Each row is a point. Each copy is the shape, with its points in the same order, stretched, turned, moved and blurred by noise. Say if it was mirrored as well.

Shape (8 x 2):
[[ -6   2]
 [ 32 -23]
 [-13  -1]
 [-27 -27]
 [ 27  41]
 [-19  -5]
 [ 46 -13]
 [ 47  -7]]
Copy 1 (8 x 2):
[[ -5  15]
 [ -2 -37]
 [  3  24]
 [ 37  26]
 [-60  -3]
 [ 10  30]
 [-13 -47]
 [-18 -45]]
Copy 1 is: mirrored
Copy 2 (8 x 2):
[[-18  -4]
 [ 38  -8]
 [-25  -8]
 [-29 -30]
 [  6  31]
 [-30 -11]
 [ 48   1]
 [ 46   8]]
Copy 2 is: only turned
Copy 3 (8 x 2):
[[ 11   3]
 [-23  17]
 [  6   1]
 [ -5 -19]
 [ 21  39]
 [  6  -3]
 [-18  37]
 [-15  32]]
Copy 3 is: mirrored
Copy 4 (8 x 2):
[[ -9   2]
 [ 17  68]
 [-17  -9]
 [-47  17]
 [ 49 -29]
 [-31 -10]
 [ 32  60]
 [ 34  59]]
Copy 4 is: mirrored

Shape (9 x 4):
[[ 11 -40  25  -3]
 [-14  -4  15  -3]
 [  3 -48  53  29]
 [-10 -25  13  21]
 [-36   0 -24  -7]
 [-30   1 -19 -39]
 [ 16  19 -28  -5]
 [-28  -6  37  -4]
 [ 67  55 -44   0]]
Copy 1 (9 x 4):
[[-14  13  17  -1]
 [  1  -1  10  25]
 [-37  41  13   9]
 [ -3  25   1   9]
 [ 40   4   6  21]
 [ 38 -18  25  19]
 [ 23 -27 -13   9]
 [ -9   7  16  38]
 [ 14 -69 -43   5]]
Copy 1 is: only turned
Copy 2 (9 x 4):
[[ -8   8 -38  32]
 [-16 -17  -9   7]
 [-29 -15 -54  57]
 [ -9 -36 -30  24]
 [ -5 -32   8 -23]
 [-12 -15   4 -34]
 [ 33  -7  11   9]
 [-44 -19 -14  14]
 [ 66  17  44  34]]
Copy 2 is: mirrored
Copy 3 (9 x 4):
[[ 11   4 -24 -24]
 [-12 -12   4 -14]
 [ -3  38 -25 -58]
 [-17  19   2 -17]
 [-30 -15  19  28]
 [-21 -37   7  27]
 [ 10 -12  38  20]
 [-29  -8  -4 -35]
 [ 56 -23  86  14]]
Copy 3 is: mirrored
Copy 4 (9 x 4):
[[ 38 -54  16 -54]
 [  1 -16  12 -21]
 [ 42 -68  55 -49]
 [  6 -37  27  -8]
 [-32  -1 -16  14]
 [-26   0 -32 -20]
 [  3  17 -22  16]
 [ -3 -19  22 -36]
 [ 31  58 -30  40]]
Copy 4 is: only turned

Shape (9 x 6):
[[ 11 -12 -18 -12   2 -13]
 [  2 -28  17  11 -20 -46]
 [ 20 -44 -12  58  -5  36]
 [  5 -26 -27  42 -13  20]
 [-66  -5 -47  21  19 -66]
 [ 10   8  39 -25  13 -23]
 [ 21  -5  26  27   4 -10]
 [  7  43  16   5 -24   0]
 [ -2 -35  65   3  -6  15]]
Copy 1 (9 x 6):
[[ -9   2  -8  24  -4  10]
 [-21   9 -15  -2 -10 -25]
 [ 18   7  14   5  38 -15]
 [  9  16   5  15  29 -11]
 [-34  64 -58  -5  19  17]
 [ -2  -5  -7   1 -39   6]
 [  1   5   7 -11  -2  -1]
 [  5  27  21  17 -34   4]
 [ 27 -11  -9 -11 -20 -28]]
Copy 1 is: mirrored
Copy 2 (9 x 6):
[[-10   4  20  -3 -20 -19]
 [-13   6  27  46  -4  11]
 [ 42 -29  16  39 -67  65]
 [ 36   1  22  17 -66  43]
 [-10  68  57 -41  14  28]
 [-15 -33 -10   8  36 -27]
 [ 29 -27   9  33  -6  19]
 [ 45  14 -33  29   1 -15]
 [-21 -47 -34  46  10  36]]
Copy 2 is: mirrored
Copy 3 (9 x 6):
[[ 12   4  14  16  -9  20]
 [-19  16  17   8 -57 -20]
 [-24 -28 -73   6 -52  14]
 [-28 -15 -59  16 -36   8]
 [  8  54 -27  59  -2 -73]
 [  2 -11  51 -15  -6  -6]
 [-13 -29   7   1 -37 -18]
 [-41 -27  28  12   7  -3]
 [-36   3  -9 -57 -40 -17]]
Copy 3 is: only turned
Copy 4 (9 x 6):
[[-18 -34 -12 -16   9   3]
 [-17 -41 -50  26   4  -7]
 [ 24 -21 -25  10 -36  44]
 [  0 -25 -25  -5 -42  19]
 [-11 -72 -46 -80 -22 -24]
 [  9 -15  -8  11  49  -7]
 [ 28 -28  -7  22  10   7]
 [  1   7  11  26 -13 -33]
 [ 16  25 -52  41  23  15]]
Copy 4 is: only turned

Shape (13 x 9):
[[ 13  -4  -6 -15  23 -22   7  24 -14]
 [  1   9 -20 -15  33 -22  12 -10  13]
 [ -1 -22  13   4 -30 -16 -32 -15   0]
 [ -4 -10  -9  -9  36   5  33 -23 -20]
 [ -4  12  10  23  16 -15   6   2 -32]
 [-19  -5   1  25  -5 -13  -2  24   7]
 [-43 -19 -10  -6  24  26 -19  -1  17]
 [ 20  -6   0   7  10  15 -10 -28  -3]
 [ 17  18  36 -24  -1  18 -22 -28  -3]
 [-42  -9   4   2  -5 -16  31  23 -11]
 [ -7 -15  -1  -9  -1 -21   0   5 -31]
 [  8  15 -35   2  30   6  74  12 -37]
 [ 21 -16  47  11  -2   9  19 -17 -18]]
Copy 1 (13 x 9):
[[  4 -37   1  10 -16  -5  36  20   4]
 [-15 -30   6  36  29 -12   9  23   4]
 [ 12  28  20 -15  -3  49  -6   4   2]
 [ 20 -19  -9  31  34 -50   0 -11 -31]
 [  6 -15  24   1 -12 -11 -14  -8  -1]
 [ 10 -12   6   7 -37  20 -26  -3  20]
 [ 15 -20 -20   2  -6  26 -14 -41 -26]
 [  4  19   7   3  32  -1   1 -21  -3]
 [ -9  11  20 -49  32  23  -5 -15 -19]
 [ 21 -27 -21  18 -43  -9 -31   7  -9]
 [ 14  -7   4   4 -18   4  19  11 -18]
 [ -3 -20 -35  50  -6 -95   9   0 -17]
 [ 47   0   7 -15  24 -16 -29 -12   0]]
Copy 1 is: only turned
Copy 2 (13 x 9):
[[ 16 -20  15 -19  29 -15   0  -5  -8]
 [  9 -30  -7 -10  20 -20 -13 -22 -21]
 [  8  23  12   1 -18  29 -20  15 -10]
 [ 24 -20 -10   3  15 -23  33 -30  -1]
 [  6 -12  -4  -8  39  15  14  -4   8]
 [ 11   0 -16 -13  10   9 -24  24  12]
 [ -1   5 -16  32 -35 -31 -10  36  12]
 [ -1  11 -12 -21  -7   7   9 -15 -11]
 [-28  11  27  21 -31  16   8  -5   6]
 [ 34 -14   3  24  19 -12   1   9  31]
 [ 26  -3  16   3  26  -3   7  -2  -1]
 [ 43 -23  -6 -23  74 -51  47 -60  21]
 [ 14  -4  13 -10 -12  27  36 -12  20]]
Copy 2 is: only turned
Copy 3 (13 x 9):
[[  2 -52  -6  13 -20  12 -12   0   4]
 [ 14 -29  24   9 -23   9 -29  -2   3]
 [-21  33 -12 -12  25  17  16  16   7]
 [  0 -25  22   7 -36 -11  -6  -7 -11]
 [-10 -18  -3 -17 -16   3  -5 -17  15]
 [  6 -17  -4 -13  16   4  16   1  30]
 [  1   8  35 -10   7  32  34 -10   0]
 [-29  19  12   9   3   2  -3 -16   2]
 [ -9  48  -9  10 -14  25  10 -17   3]
 [ 30 -43  -6 -20 -15  -5  25  13  11]
 [ -7 -28  -7 -10 -11  10   3   7  -9]
 [ 15 -93   8  16 -37 -47 -23 -26 -22]
 [-15  18 -21   9 -16 -17  26   5  26]]
Copy 3 is: mirrored
Copy 4 (13 x 9):
[[  0  20 -17 -39 -23   7 -25 -21  -7]
 [-10  -5  -4 -50  13 -33 -18 -33  -8]
 [  5  43  35   9  11  -6  11   2  29]
 [ -2 -33 -25 -11  25 -12 -47 -27   8]
 [ -5  10 -25   4   9  29 -11  -6 -34]
 [  1  19 -11  28 -26 -13  12  -8 -18]
 [ 33 -19 -38  19   9 -53  30 -23  28]
 [ 28 -19  25 -11  29  -4 -19  -1  12]
 [ -7 -15   9 -34  21  16   4  40  35]
 [-40  10 -45  38 -36 -11  -5 -21   0]
 [ -9  31 -14  -7  -3  14 -12 -29  12]
 [-30 -65 -31  -2 -25  22 -72 -53 -26]
 [ -2  -7   0  22   5  21 -47  49  15]]
Copy 4 is: only turned
